Rows are points. The points of each table are mixes of a few directions, plus a little noise. How many directions does each table use, and how many do they share? Where both have some left over, give the other angles between the two spaces (their principal angles), to ten degrees, smallest first.

First (5 x 3)
[[ 48  -4 -13]
 [  4   0  -1]
 [-60   5  16]
 [ -6   1   2]
 [ 13  -1  -3]]
Second (5 x 3)
[[ 18   2 -10]
 [-38  20 -17]
 [  7  -9  14]
 [-34   4   7]
 [ 47 -15   7]]
Directions: first 1, second 2, shared 1

First (7 x 6)
[[ 31  -5  12 -41 -33  29]
 [ -7 -23  35   0  18  -9]
 [ -1   3 -49   2   6  14]
 [-18  15  29  31   2 -34]
 [ 10  57  14  -6  12 -11]
 [-13 -51   4  13 -16   0]
 [ -3   4 -44   3  13  11]]
Second (7 x 6)
[[ -3 -12  -3  -8   2 -14]
 [-16   5  38  60  -2 -24]
 [ -7  39  -2  16 -29  27]
 [ -3   0   0   1  -3  -5]
 [ 34 -37 -10 -44  47  13]
 [-10  23 -34 -33 -35  18]
 [  5 -19  13   7  20 -14]]
Directions: first 4, second 3, shared 1; angles 30, 70

First (8 x 9)
[[ -7   3  23  -8  -5  -1   1  13   6]
 [ -1  35 -17  14   8  13 -17  13  -5]
 [-33 -39  -6  -3  -2  20  21 -18  -5]
 [ 24 -22  17   4 -38  27  -6  17   8]
 [-27   4 -18   1  20   0   6 -13  -9]
 [  0  21  24 -16  -9 -41 -25  14 -10]
 [-10  -5 -14   5  48  12  48 -25  22]
 [ 53   4  -9   3 -22 -31 -30  -1  -8]]
Second (8 x 9)
[[-36  26 -16   3  25   0  -3  -1 -12]
 [ 18 -17  11  -4 -17  -4   0   0   4]
 [-17  26 -17  10  25  14   4   1   1]
 [  4 -25  17 -14 -24 -21  -8  -3  -8]
 [ 50 -28  18   1 -27   5   8   2  19]
 [ 60 -35  21   1 -33   7   9   3  24]
 [-32  34 -23  10  34  12   2   1  -5]
 [-47  17 -10  -7  16 -15 -11  -4 -23]]
Directions: first 5, second 2, shared 2

First (11 x 12)
[[-15 -34  -1   0  -1 -13 -24 -38 -21  -1  35  17]
 [ 38 -23  19 -12 -12 -49  55  -6   7 -29 -11 -15]
 [ 11  30  -6   7  13  12   7  35  12  15 -30   1]
 [ -3  33 -30 -52 -29 -11  -9  40  40  27  16 -26]
 [ 15  23  15  20   7  20  30  22   8 -13 -41 -12]
 [-23 -22   0  18   1  10 -28 -33 -19  -3  23  17]
 [ -9 -20  34  19   2  21  16 -38 -23 -39  -2 -12]
 [ 45  -4 -10   4  32 -48  18  28  -3  26 -29  34]
 [ -1 -30  -5  11 -23 -26  -1 -24   3 -10  20  11]
 [-36  21   9 -37  35  54 -39  -8 -32  15  17 -15]
 [-23  26 -25  22 -26  30 -26  19  28  13   2   0]]
Second (8 x 12)
[[ 50  11  -1 -34  11  34  -8  -6   8  18  -6  30]
 [-10 -20  13  11 -26 -14 -13  19  -6  -7   0 -17]
 [ 11 -13   9 -33  20  26  16   5  -4  21   5  26]
 [-16  35 -10   7 -25 -17  23 -58 -32  16 -41 -11]
 [ 15  57  13 -14 -10 -12  23 -22 -17  21  -7  32]
 [ 20   2 -10  21   2  10  25  13 -10  -6  60 -33]
 [ -9 -28  -9  23   5  -5 -26  24  21 -27  14 -25]
 [-60 -46  -6  20  23 -22 -42  23  40 -35 -26  -5]]
Directions: first 5, second 6, shared 0; angles 50, 60, 70, 80, 80

First (8 x 20)
[[ -2   1   1  -3   2   1  -2   2  -4   0   0   0  -2   1  -1   1   0   1
    0  -1]
 [  9  12  -4  13  -1  -4  12 -10  23   0  -6  -1  10  -6   5 -10 -10   6
   -6   6]
 [-16 -20   7 -24   3   7 -22  18 -42   0  11   2 -18  10  -9  18  18 -10
   10 -10]
 [  7   0  -4  11  -5  -3   9  -8  16  -1  -1  -1   7  -3   3  -6  -1  -1
   -1   4]
 [ -2  32   6  -5  17   2  -3   4   2   5 -13   3   0  -2   3  -3 -26  21
  -13   0]
 [ -4 -42  -4  -4 -18   1  -5   2 -18  -5  18  -2  -7   6  -7  10  34 -26
   17  -4]
 [ 21  47  -6  31   7  -9  28 -22  60   3 -24  -1  25 -16  15 -26 -40  26
  -21  15]
 [-13 -30   4 -19  -4   6 -18  14 -38  -2  15   0 -16  10  -9  17  25 -17
   13  -9]]
Second (8 x 20)
[[  3  14 -20  24   3  -9 -12  18  24   5  11  10  -6 -16   7  -5  -4   1
  -14   1]
 [  1 -13  21 -44 -15   4   0   6  -8 -20   0 -25  -9  29 -12 -14   9   2
   13  11]
 [ 10  16  -5  20   7  13 -14   7   0  11  -9  -2   9 -18 -24   0   0 -29
    0  -5]
 [ -6 -14  24 -22  -5   4  15 -15 -17 -12 -10  -5  -4  17   4   3   7  10
   15   5]
 [ -6   1  15   9  -1  -4  10   2   6 -15  -9  13 -17  -3  19   0   9  15
    8   9]
 [ 12   3 -30  -8   4   9 -23   1  -6  29  15 -21  30  -2 -37   0 -15 -32
  -15 -16]
 [ -3  14 -18  38   6 -17  -1  14  28   2   9  27 -14 -22  29   1  -3  18
  -15   2]
 [-11 -22  13 -19   1   1  24 -34 -27   2  -5   2  10  16  13  16  -3  17
    9  -6]]
Directions: first 2, second 4, shared 0; angles 60, 90

First (9 x 32)
[[-12  -2   0   4   0 -11  -5 -15   6  -3  -4 -14 -14  -4  14  -7   9   6
   -6 -10 -15  -3 -12  -3  13   1   1  17   5 -11  -6  -4]
 [  4   2  -5  -6  13  19 -17 -12  -6  -4  -2  11  -9 -17 -15 -12 -16   7
   -9   5  -4  11  -3   6 -12   1  -6  -3  -6   9  10  -5]
 [ -3   7  18 -16   7  16 -16 -12   7   9   6  12  -6 -22 -24  -4 -12  12
   10  12  -1   1   1 -14 -15   1 -19  -1   3   9   6   0]
 [  3 -13 -45  27   0 -12   9   1 -11 -26 -29 -16 -18   6  20 -22   3  -5
  -60 -22 -20  10 -12  40  21  -5  45   3 -21 -33  -3 -21]
 [  6  22  28 -21  -9  37  19  16   8  10   6  23  14 -15 -56  25 -13  -1
    1  12  20 -19  34 -23 -39   2 -20 -36  -6  11   3   6]
 [  2  -4  -1   7   2 -17 -14 -10 -17  -1  20 -11  13  29  56  12  15 -10
   39 -12  10   4 -15  -4  20   7 -17  24  18  29  -3  22]
 [ -1   1  -5   1   4   4  -8 -11  -5  -6  -2  -2  -8  -5   5  -5  -1   2
   -8  -5  -5   4  -5   4   1   1  -1   4  -2   2   2  -2]
 [-12   1  28  -4 -16 -21  21  16  19  19  11  -9  14  14   2  20  19  -2
   32   6   7 -20   9 -29   6  -1  -8   4  16  -7 -14  10]
 [ 12 -15 -17   7   1 -12  12  28  -2   2  -5   7  14  14  -3  -8  -5 -11
    2  13   7  13   6  21   4  -9  26 -11 -10  -9   4  -7]]
Second (9 x 32)
[[  6  -2  -6  21  11  -4 -16 -17 -24   1  11  -4   5   3   2  -3  -3  -2
    3  -9   2  -8  -7  16   4   5   8  -3   0  12  13 -17]
 [-27   8  35 -19 -23 -10  32  15  47  15 -10  -9  -9 -12 -22  11  18  12
   -1   7 -12 -22  12 -41  -1  -4  -8   4  10 -37 -25   6]
 [  7  -1  -8 -13   0   9   4  13   3  -7  -7  11   2   3   5  -2  -6  -4
    0   7   5  19   3   2  -6  -4  -3  -2  -5   3  -2  14]
 [ 14  -2  -8  -4   4  11   1  16 -10  -1   1  15  13   5  -9   0 -12  -8
    6  11  13  12   9  12 -11  -3   4 -15  -8  11   9   3]
 [-14   5  26 -12 -16  -6  26  17  30  15  -5  -1   1  -7 -27  10   9   7
    3  11  -2 -19  15 -25  -6  -4  -1  -6   5 -24 -13   0]
 [ 19  -5 -27   2  14  12 -17  -1 -25 -14   1  11   5   8  19  -8 -14 -10
   -1  -1   8  27  -7  25  -2   0   1  -2  -9  25  13   8]
 [ 24  -5 -31  -7  12  17 -12  10 -21 -17  -2  20   7  10  18  -7 -17 -12
   -1   6  12  39  -2  26  -8  -3  -1  -6 -12  24  11  17]
 [ 12  -4 -13  14  12   2 -16 -10 -25  -3   8   2   7   5   5  -4  -8  -6
    2  -4   5   2  -5  20   1   4   6  -5  -3  18  14 -10]
 [-41   8  32  18 -13 -31  -2 -42  23  10   1 -44 -30 -14  10   3  32  23
   -9 -29 -33 -48 -18 -32  28   9  -5  34  24 -32 -20 -21]]
Directions: first 5, second 3, shared 2; angles 90
